Every row gives one point. Two turns around zero, p and q, are shown by what they do to some points. Write where each new point lands after one turn and then the other. Backwards means that the second turn is done in reverse. Each puzzle has new turns, and all numbers are rounded.

Turn p:
[ 1.04 -1.42 -0.77] => [ 1.89 -0.33  0.09]
[-0.32  0.79  1.18] => [-1.19  0.53  0.65]
[-0.65  0.97  1.50] => [-1.66  0.47  0.81]
[-1.67  0.47  0.99] => [-1.82 -0.70  0.43]
[ 0.39  0.52 -1.72] => [ 0.65  0.26 -1.70]
[ 1.23 -1.32 -1.18] => [ 2.13 -0.21 -0.29]
Turn q:
[-1.04 -0.39  0.44] => [-0.74 -0.93  0.07]
[ 1.16  1.59 -0.52] => [0.52 1.84 0.70]
[1.12 0.02 1.53] => [ 1.45 -0.54  1.09]
[-1.23 -1.22 -1.45] => [-1.22 -0.36 -1.86]
Where do these land?
q, then p: [ 0.65 -0.20  1.98] => [0.98 0.39 1.81]
p, then q: [-1.05 -0.40  0.72] => [-0.29 -1.30 -0.11]
p, then q backwards: [ 0.53 -0.80 -0.87] => [ 1.01 -0.76  0.29]
p, then q: [ 1.63  1.25 -0.22] => [-0.26  1.80  0.97]
p, then q: [-1.76  0.14 -1.61] => [-0.64 -0.15 -2.30]

Turn p:
[-1.30 -1.08 -1.24 -0.59] => [ 0.20 -1.27 -1.52 -0.88]
[ 0.76 -0.87 -0.42  0.36] => [ 0.53 -0.98  0.48  0.41]
[-1.30 -0.44  1.25 -0.31] => [-1.57 -0.06 -0.09 -1.03]
[ 0.65  0.29  0.82 -1.15] => [ 0.29  0.74  0.96 -0.97]
[ 1.67  1.14 -3.01  1.29] => [ 2.71  0.06 -0.90  2.58]
[ 0.49  0.25  1.33 -0.47] => [-0.42  0.70  1.16 -0.53]
[-0.97  0.71  1.28  0.88] => [-1.74  0.81 -0.08  0.41]
Turn q:
[ 1.52 -0.23  2.58 -0.06] => [ 2.43 -1.03  0.47  1.36]
[ 0.45 -1.50  1.28 -0.58] => [ 1.65 -1.14  0.05 -0.62]
[ 0.16 -1.69 -1.84  0.62] => [-0.77 -0.42 -2.06 -1.27]
[-1.76  0.63 -1.10  0.67] => [-2.19  0.13  0.47 -0.35]
[-0.96  1.48 -1.01 -0.49] => [-1.28  1.45  0.79 -0.12]
[0.49 0.79 1.00 0.52] => [ 0.38 -0.18  0.41  1.34]
[ 0.10  0.52 -0.90 -0.68] => [-0.22  1.17 -0.13 -0.34]
Where do these land?
p, then q: [ 1.40  0.87  1.14 -0.05] => [ 0.50 -0.19  1.19  1.52]
q, then p: [-0.66  2.03  0.01  0.80] => [-1.96  0.54 -0.55  0.87]
p, then q: [-1.05 -2.86  0.92  0.40] => [ 0.24 -1.75  0.52 -2.63]
p, then q backwards: [ 0.51  0.14 -1.38  0.09] => [ 1.26 -0.33  0.70  0.01]
p, then q: [-0.20 -0.18 -0.68 -1.24] => [ 0.79  0.98 -0.47 -0.52]
